Every row gives one point. Each copy is the shape, with its points in the same order, stretched, turned, moved and blurred by noise. Some copies are also mirrored. Which?

Shape:
[[ 7.0 -0.6]
 [-1.8  4.1]
 [-4.0 -0.1]
 [ 5.1 -6.0]
 [-2.3 -1.2]]
Copy 1, 5 rows:
[[ 6.1 -5.7]
 [ 1.4  2.2]
 [-3.3  0.2]
 [ 1.5 -9.0]
 [-2.5 -1.5]]
Copy 1 is: only turned
Copy 2, 5 rows:
[[ 4.2 -1.1]
 [-4.1  2.1]
 [-5.6 -2.6]
 [ 4.0 -7.5]
 [-3.8 -3.2]]
Copy 2 is: only turned

Shape (7 x 4):
[[ 2.3  7.9  0.9  4.3]
 [ 3.6  0.2 -3.2  1.5]
 [-1.0  1.3 -3.4 -7.1]
 [ 2.0 -6.7 -4.4 -3.3]
 [-4.6  1.5  5.9  0.8]
 [-0.6 -3.2 -1.9 -4.1]
 [ 0.3 -3.7  4.9 -4.4]]
Copy 1 (7 x 4):
[[ 3.6 -3.1  9.7  2.3]
 [ 4.5 -3.2 -1.1 -2.0]
 [-3.7 -3.1  0.2 -8.7]
 [ 0.1 -1.0 -7.9 -5.1]
 [-5.3  0.3  4.2  4.9]
 [-2.5 -1.4 -3.4 -3.9]
 [-3.3  6.3 -2.0  0.0]]
Copy 1 is: mirrored
Copy 2, 7 rows:
[[ 0.0  9.8 -2.9 -3.3]
 [ 1.1  1.2 -5.4  1.9]
 [-4.0 -3.8 -7.0 -5.0]
 [ 0.5 -6.8 -6.8  2.3]
 [-6.1  1.4  4.6 -2.1]
 [-1.5 -4.8 -4.5 -1.8]
 [-0.4 -6.0  1.6 -3.6]]
Copy 2 is: only turned
